Every row gives one point. Before rounding, the points of a table are all equally far from one centre. They may lie mostly on one side of it. Where is the centre, to within rounding?

Points:
[[-14, 16],
[-23, 30],
[25, 41],
[4, 60],
[2, 11],
[-22, 27],
[-23, 31],
[-8, 13]]
Centre: [1, 36]

Points (12 x 6):
[[25, -19, 42, 12, -4, -17],
[31, 4, 3, -1, 3, -13],
[-9, 0, 16, 11, 22, 34],
[23, -11, 37, 4, 7, -19],
[20, -29, 56, -14, 4, 29],
[44, -8, 18, 10, -13, 24],
[-8, -60, -4, 8, -44, 4],
[-1, -32, 28, 17, 13, -22],
[-18, -25, 28, -29, 24, -14],
[30, -12, -18, 9, -5, -8],
[35, -32, 34, 21, -11, 15],
[16, -4, 16, 20, -16, 48]]
Centre: [-2, -23, 14, -11, -15, 11]

Points, 17 rows:
[[12, -19, -15, -5, 36, -27, 2, -46, 5, -5, 2, -16],
[22, -7, 0, -37, 6, -27, 9, -44, 5, -12, 5, 10],
[60, 2, -4, -13, 16, -27, 10, -28, 21, -39, -19, -10],
[46, -4, 15, -14, 53, -6, -29, -16, -16, -21, -4, -1],
[47, 1, 3, -29, 21, 7, 25, -27, -7, -19, -28, 3],
[25, -6, -14, -11, 42, -27, 4, -28, 9, -58, -12, -1],
[34, -10, 1, -28, 17, -14, 11, -30, 40, -13, 0, -11],
[33, -38, -10, -17, 17, 2, -6, -44, -4, 10, -8, 17],
[19, 1, -1, -30, 48, -14, 4, -39, -12, -16, 8, -14],
[4, -4, -5, 9, 0, -13, 14, -32, 20, -37, -23, 0],
[5, -14, 22, -25, 11, -22, -5, -22, 3, -23, -15, -6],
[39, -9, 18, -17, 30, -7, 22, -45, -2, -3, 7, 22],
[27, -2, -10, -10, 56, -19, 18, -25, -4, -37, 15, 14],
[52, -3, -9, -10, 16, -18, -2, -24, 16, 10, -11, 23],
[51, -10, -29, -15, 14, -35, 8, -25, -16, -23, -4, 21],
[3, -41, -13, 1, 24, -17, 1, -34, -1, -17, 12, 24],
[23, -25, 14, 3, 6, -20, -5, -33, 15, -56, 12, 31]]
Centre: [36, -11, -5, -2, 14, 2, -5, -24, -1, -28, 6, 0]

Points:
[[26, 5, -11, 17, 20, -11, 8, -22, 38, 11, -20, -9, 2, 15, -33, 17, -39, -25, -13, -7],
[-1, 29, 11, -9, -5, -16, -7, -4, 39, -6, -32, -7, 4, 17, -1, 18, -15, -22, 0, 5],
[25, -5, -25, 2, 24, -10, 8, 6, 36, 7, 6, -1, -12, 4, -18, 15, -31, -18, -30, -3],
[22, -16, -12, 14, 3, 3, 30, -18, 30, -2, 19, -12, 4, 11, -14, -7, -21, -24, -17, 2],
[35, -7, -5, 4, -8, -45, 34, -23, 25, 7, -20, -20, -4, 10, -4, 4, -11, -13, -5, 13],
[38, 16, -12, -10, 7, -1, 25, 6, 28, -5, 1, -33, 6, 5, -13, 1, -18, -12, -16, 34],
[36, -10, 22, -13, 14, 0, 16, 3, 52, -8, -1, -15, 11, 2, -18, 11, -45, -15, 4, -2],
[18, 28, -3, -11, 0, -12, 3, 10, 24, -1, 0, 14, 4, -10, -4, 6, -21, 0, 21, -2],
[27, 19, -15, 7, -1, -20, 7, -7, 60, -1, 6, 8, -20, 0, -11, 16, -33, -13, -8, 3],
[0, 3, -1, 12, 14, -12, 15, 0, 21, -17, 3, 13, 1, 7, -33, 18, -20, -30, -16, 6],
[28, 0, 13, 9, 7, -12, 10, 0, 54, 25, 4, -2, -13, 0, -18, 23, -46, -4, -16, 8],
[35, 10, 1, 14, 18, -1, 18, 13, 43, 7, -2, 9, 11, 17, -16, 6, -35, -27, 5, 12],
[11, 26, -1, 6, 7, 2, 16, 8, 34, -10, 1, -5, 9, 13, -28, 23, -48, -5, -23, 13],
[23, 13, 9, 1, 32, -4, 34, 7, 36, 8, -22, -5, 10, 26, 0, -7, -26, -3, -18, 3],
[30, -8, 10, 6, 8, -1, 25, -18, 32, -11, 8, -19, 7, 17, -20, 10, -43, -40, 2, 17],
[15, 0, -15, -5, 19, -1, -2, -20, 42, 0, 7, 1, -17, 17, -1, -3, -36, -25, -13, 21],
[18, 11, 3, -14, 28, 8, 22, -4, 6, -6, -17, -3, -9, 7, -9, -5, -41, -25, -24, 13],
[15, 8, 22, -13, 19, 9, 9, 17, 47, -6, 12, 0, -4, -3, -5, 5, -28, -16, -2, -9],
[23, -1, 20, 1, 44, -21, 13, -3, 26, 7, -1, -8, 9, 16, -28, 8, -23, -2, 1, 19],
[-6, 16, 17, -8, 8, -21, 19, -3, 23, -3, -2, -33, 10, 6, -32, 5, -42, -20, 8, 10],
[28, 16, -6, -6, 5, 2, 33, 2, 55, 7, 7, -2, 2, 27, -19, 9, -28, -20, -9, 5],
[19, 15, 14, 3, 13, 5, -3, 2, 44, 5, -10, -11, -11, 21, -22, 47, -27, -1, -7, 22],
[12, 2, -6, 19, 5, 3, 23, -1, 19, -1, 8, -15, 16, 20, -24, 13, -35, -17, -34, 8]]
Centre: [18, 3, 4, 4, 5, -9, 13, -4, 25, -3, -9, -16, -10, 9, -7, 11, -24, -5, -1, 3]

Points:
[[-15, 16, -33, -35, 0, -46, -3, -38, -16, 5, 11, 33, -39, -7, 12, 21, -37, -6, 46, 24, -2, -20, -1, 20],
[0, -30, -11, 5, -18, -42, -17, -14, -8, 19, 15, 16, -41, -24, 8, 25, -23, 10, 11, -12, 0, -9, 7, 3],
[4, -32, -36, -30, -3, -39, -12, -53, -11, 13, 22, 42, -36, -11, 15, 4, -7, -3, 19, 3, 7, 8, 3, 23],
[-7, -7, -24, -18, 24, -49, 8, -32, -12, 35, 36, -2, -31, -19, 11, 26, -1, -9, 32, 18, -8, 10, -20, -1],
[-7, -13, -2, -37, 12, -40, -14, -21, 9, 29, 18, 18, -25, 13, 3, 38, -11, 14, 24, -8, 8, -27, 0, 19],
[-38, -15, -57, -11, -5, -33, -23, -37, -6, 23, 11, 33, -23, 5, -1, 17, 2, 4, 30, 26, -6, -5, -3, 11],
[-5, -18, -5, -42, -16, -40, -9, -41, 1, 21, 22, 29, -35, -11, 4, 24, -20, 2, 43, 7, -16, -5, 2, 18],
[0, -32, 4, -12, 14, -41, -24, -24, -8, -3, 22, 23, -53, -3, 20, 28, 3, -1, 6, 10, -5, 7, 25, 27],
[-5, -14, -24, -18, 2, -22, -11, -32, 48, 39, 15, 21, -22, -2, 30, 8, -21, -11, 13, 12, 10, -3, -8, 17],
[-4, -19, -9, -9, 6, -57, 6, -54, -1, 22, 13, 13, -37, 13, 20, 10, -11, 10, 35, 5, -9, -3, -4, 28],
[-20, -21, 0, -21, -13, -54, -3, -36, -20, 2, 31, 8, -24, -6, 23, 26, -22, -7, 19, 4, 18, -22, -14, 16],
[-16, -23, -20, -17, -7, -27, -1, -33, -4, 17, 24, 14, -44, -4, 28, 27, -38, 17, 29, 13, -10, 1, 11, 11],
[-20, -40, -19, -17, 12, -51, -6, -24, -4, 30, 31, 10, -7, -14, 8, 13, -17, -20, 22, 35, 3, -23, 29, 8],
[-24, -25, -15, -29, -25, -42, -29, -36, -1, -9, 23, 37, -28, -4, 29, 8, -32, -12, 37, 4, -2, -20, -14, 21],
[-19, -13, -10, -27, -5, -50, -1, -42, 1, 25, 11, 40, -52, -4, -7, -7, -26, 7, 23, 16, -18, -20, 15, 19],
[-10, -30, -24, -24, -2, -56, -7, -19, -6, 13, 1, 27, -59, -7, 19, 2, -14, 27, 29, 1, -21, 9, 3, 11],
[2, -11, -9, -29, -11, -60, -27, -28, 1, 32, 24, 34, -25, -27, 20, 13, -25, 2, 15, 11, -9, -24, -6, 6],
[-14, -19, -18, -20, -10, -29, 2, -51, 16, -5, 3, 32, -32, -31, 4, 26, -3, 2, 11, 15, -9, 1, -2, 18],
[-23, -6, -25, -32, 4, -39, 0, -47, -17, -10, -4, 3, -19, 11, -2, 5, -24, 18, 15, 2, 5, -13, 0, 35],
[-11, -11, -34, -41, 4, -35, -10, -26, 13, -1, 14, 32, -55, -12, 6, 24, -36, -9, 17, -3, 6, -18, 17, 5],
[8, 18, -30, -8, 19, -26, -9, -34, -10, -7, 18, 10, -26, -10, 15, 38, 5, 11, 16, -6, 5, 0, 3, 11],
[-17, -33, -19, -1, -24, -30, -22, -31, -8, 13, 11, 18, -35, -11, 3, -1, -24, 2, -9, -10, -5, -14, 19, 11],
[3, -2, -39, -30, -2, -55, -6, -34, -10, 20, 0, 31, -43, -19, 10, 24, -29, -3, 10, -7, 6, -6, -16, 14],
[-31, -29, -9, -5, 7, -55, -31, -47, -2, 8, 14, 19, -13, -6, 6, 16, 1, 8, 27, 8, 0, -31, -16, 20],
[-28, -25, -24, -22, -14, -19, -16, -41, 7, 16, 2, 35, -30, -7, -15, 4, -7, -8, -10, -2, 9, -2, 19, 14],
[9, 12, -36, -14, -5, -31, -12, -22, -13, 20, -17, 22, -20, -17, 10, 13, -18, 0, -10, 26, 21, -17, 9, 29],
[-14, -17, -25, -19, -9, -24, -26, -12, -4, 17, 13, 48, -11, -3, 18, 27, 0, 18, 36, 1, -12, -28, 26, 22],
[-30, -33, -21, -36, -4, -43, -12, -27, -6, 9, 9, 22, -35, 13, 27, 32, 3, 8, 27, 13, 1, -30, 6, 11]]
Centre: [-14, -9, -13, -13, 15, -26, -6, -3, -7, 7, 8, 24, -21, -5, 10, -6, -10, -15, 23, 10, -4, -6, -6, 16]
